Each row is a point. Examples show where two turns around zero, p and q, send a point. Write where each new point lands after one turn and then the other. Backwards means that the second turn is done in reverse. Each puzzle has new turns, and all numbers are rounded.

Turn p:
[19 -1] => [ 15 -11]
[ 20 -41] => [ -6 -45]
[-39  41] => [-10  56]
Turn q:
[43 10] => [42 13]
[-35 -26] => [-33 -29]
[ 10 -32] => [ 12 -31]
[-18  48] => [-22  47]
Where do these land?
p, then q: [-46 -34] => [-57  -8]
q, then p: [23 -4] => [ 18 -15]
p, then q: [47 30] => [56  4]
q, then p: [21 10] => [23 -1]
p, then q: [-45  -2] => [-40  20]

Turn p:
[-35  17 -31] => [ -6 -36 -34]
[-13 -21  43] => [-31   2  39]
[ 38  24 -13] => [ 24  33 -23]
[ 29 -43  25] => [16 18 52]
[  2 -17   9] => [ 1 -1 19]
[-22  40 -32] => [ -5 -17 -53]
Turn q:
[ 38 -12  42] => [-14  41 -38]
[-41 -19 -44] => [-17 -48  37]
[  5  24 -24] => [21  5 27]
[-2  7 26] => [  9   2 -25]
Where do these land?
p, then q: [-48  46  -9] => [-22 -48  41]
p, then q: [ -9  48 -11] => [  4 -20  46]
q, then p backwards: [ 17   4 -27] => [ 13 -19  22]
q, then p: [ 11 -11  36] => [ 14 -19 -31]
q, then p backwards: [ 15 -41   5] => [-18  25  31]
p, then q backwards: [ 14 -46   7] => [ -1  24 -42]

Turn p:
[ -9  -1   4 -13] => [-9 12  7 -1]
[-6  7  8 16] => [  5 -14  13  -1]
[-19   3 -30   2] => [27 21  6  8]
[ 16  11 -13 -23] => [  0  17 -20 -20]
[ 18 -19  32  18] => [-24 -35  -5  13]
Turn q:
[11  0  7 11] => [ 12   4 -12   1]
[-17 -14  17  -5] => [ -4   6   6 -27]
[-16   7 -10  19] => [ 5 20 16 10]
[19 28  6  6] => [ -4   9 -27  20]
[  3 -21 -21 -31] => [ -9 -38  17  -4]
Where do these land?
p, then q: [  2  13 -16 -12] => [-14  -9  -9  14]
q, then p: [ 6 18 48 10] => [ 32  32  -8 -25]
q, then p: [ 1 -1 30  8] => [  9  21 -11 -18]
q, then p backwards: [ 13 -11 -12  18] => [ -6   2 -17  20]
p, then q: [ -7 -10 -19 -16] => [-5 12 -7 23]
p, then q: [ -2  -5 -11 -16] => [-9  8 -2 16]
p, then q: [-14  -4 -21   9] => [ 13   3 -20  12]

Turn p:
[ -6   7 -15  -6   2 -11  -1  13] => [  1   0  -5 -11 -17   7 -11   2]
[ -9   1 -18 -11   6  -6  -8  11] => [  1  -2 -12 -17 -15   1  -7   6]
[  1 -48   9  23 -21 -10   9  16] => [-12 -22  23 -18  27 -15 -17 -34]
[-12  10 -13   2  11  -1   7  -9] => [ 14   2 -15   4  -1   9  -9   7]
[ 1  4 -9 10  6 12 -8 10] => [ 16  -5   3  -3 -10 -11   2   3]
[ 16  12   8  -4 -28   8   4 -43] => [-16 -15  -6  41  12  16  24   1]
[ -3 -13   8  -2   1  13  -4 -26] => [ -2  -4 -12   8  24  -6  15   3]
[ 28   3   8  -5   9 -15   6  15] => [-15  22  11   6 -17 -10  -8 -13]
[-11  14  10   3  12  -8 -12  17] => [ 13  17   9 -18 -11   8   5   1]
[ -4  10  11 -10   2  18   6  -4] => [ 0  6  6  8  7  1  7 22]
Turn q:
[-12 -18  10  -6   9  -6  -8  25] => [  3   2  24  15  13 -16 -13   3]
[-39   4  21  -7 -10  17 -24   9] => [  0   4  -2  30 -21 -27 -27 -16]
[ 10  -6 -18  -4  16   3   8 -13] => [ 17   5  -5 -15   3   5  13  14]
[ 14  -1 -31 -11 -12 -29  21   6] => [  9   8   4 -16  28  38  -2  -6]
[ 12 -13   2 -15 -18   3   8  -5] => [ -6   2 -10   7   7  16 -11  18]
[ 6 15  9 10 12  6 14  1] => [ -7 -11  10 -16 -16   0   7   1]
[  7  17   6   4   5   1 -15 -16] => [  0 -17 -18  -4  -6  -9  10  -8]
[  3 -10   5  16  10  -4  11 -18] => [ 1 -2  5  5 -8  6 27 10]
[ -1  11  -4  14 -11   9 -13  11] => [-16   9  -6  -5  -1 -12  -3 -16]
Where do these land?
p, then q: [ -3  -9  26   7  24 -28  -5  -6] => [ 21 -20 -18 -21 -23   4   3  -8]
q, then p backwards: [ -7   7   6  28  -8 -16 -13 -11] => [ 23  -3   7   6 -11 -10 -18 -19]
q, then p: [ -8 -13  -4   2 -13  -1   6   6] => [17  4  7  4 -3  5  9  5]
p, then q backwards: [-11  -2   9  -2  12 -22  -2  12] => [ -1  10 -24   2  -7   6  11  11]
p, then q backwards: [ -7  10   0 -17   0   8  -7   9] => [10 -5  2  3  7 14 14 -6]
q, then p: [-18   9  -5 -39   7   8  22  -7] => [-16 -17  15   4 -20 -23  29  -4]
q, then p backwards: [ 18 -17   9   6  -5  16  -6  15] => [  5 -13   9 -26   2  13  11   2]
p, then q: [ -3  -1 -23   0  10  19   2 -18] => [ -2  16   7 -13  27   1  12  -2]
p, then q: [ 26 -10  10  14  -9   3 -15  -7] => [  3  -6   8  13 -12  22  23   3]
p, then q: [ -1  19 -29 -16 -16  -5   9  11] => [-18  27 -10  17   9 -10 -17  -3]
p, then q: [12  8 -1 16 -1 18 11 -3] => [-19  -6   7   2   8  -3  19   0]
